Rows are points. Each copy is the shape, with its points in the same order, stretched, turned, moved and blurred by noise. Is it also mirrored, or only turned?

Shape, 7 rows:
| -0.170 | -0.070 |  0.019 |
| -0.241 | -0.194 | -0.055 |
|  0.030 |  0.060 | -0.113 |
|  0.129 | -0.164 |  0.134 |
| -0.028 |  0.214 |  0.011 |
| -0.039 | -0.140 |  0.097 |
| -0.137 |  0.275 |  0.076 |
Copy 1:
| -0.267 | -0.059 |  0.029 |
| -0.252 | -0.195 | -0.074 |
|  0.015 |  0.065 |  0.061 |
| -0.043 | -0.171 |  0.254 |
| -0.088 |  0.215 |  0.136 |
| -0.155 | -0.159 |  0.145 |
| -0.217 |  0.305 |  0.122 |
Copy 1 is: only turned
Copy 2:
| -0.085 | -0.127 |  0.065 |
| -0.138 | -0.261 | -0.017 |
| -0.001 |  0.106 | -0.118 |
|  0.232 | -0.113 |  0.034 |
| -0.029 |  0.221 |  0.056 |
|  0.076 | -0.155 |  0.074 |
| -0.121 |  0.242 |  0.179 |
Copy 2 is: only turned
Copy 3, 7 rows:
| -0.249 | -0.094 |  0.047 |
| -0.321 | -0.179 | -0.081 |
| -0.042 |  0.036 | -0.036 |
|  0.041 | -0.230 |  0.107 |
| -0.101 |  0.141 |  0.123 |
| -0.134 | -0.193 |  0.081 |
| -0.199 |  0.193 |  0.208 |
Copy 3 is: only turned
Copy 4:
| -0.100 | -0.192 |  0.026 |
| -0.198 | -0.255 | -0.061 |
|  0.145 | -0.036 | -0.025 |
| -0.093 |  0.131 |  0.119 |
|  0.212 | -0.173 |  0.139 |
| -0.110 | -0.063 |  0.126 |
|  0.161 | -0.311 |  0.184 |
Copy 4 is: mirrored

Shape:
| -0.049 | -0.005 | -0.027 | -0.198 |
|  0.313 |  0.101 |  0.236 |  0.109 |
| -0.096 |  0.005 |  0.084 | -0.240 |
|  0.244 | -0.192 | -0.067 |  0.227 |
| -0.131 |  0.018 | -0.162 | -0.219 |
| -0.019 | -0.179 |  0.037 |  0.195 |
|  0.109 | -0.114 |  0.083 |  0.042 |
| -0.204 |  0.051 | -0.134 | -0.084 |
Copy 1, 8 rows:
| -0.015 |  0.136 | -0.055 | -0.109 |
|  0.034 | -0.055 |  0.211 |  0.288 |
| -0.177 |  0.188 | -0.026 | -0.077 |
|  0.383 | -0.311 |  0.180 | -0.011 |
|  0.066 |  0.194 | -0.136 | -0.112 |
|  0.036 | -0.296 | -0.007 | -0.114 |
|  0.061 | -0.156 |  0.106 | -0.021 |
| -0.054 |  0.068 | -0.209 | -0.114 |
Copy 1 is: only turned
Copy 2:
| -0.093 |  0.017 | -0.089 | -0.043 |
|  0.058 | -0.105 |  0.359 |  0.133 |
| -0.168 | -0.050 | -0.099 | -0.027 |
|  0.381 |  0.023 |  0.118 |  0.130 |
| -0.115 |  0.144 | -0.173 | -0.040 |
|  0.193 | -0.045 | -0.005 |  0.242 |
|  0.141 | -0.083 |  0.071 |  0.072 |
| -0.134 |  0.165 | -0.159 |  0.103 |
Copy 2 is: only turned
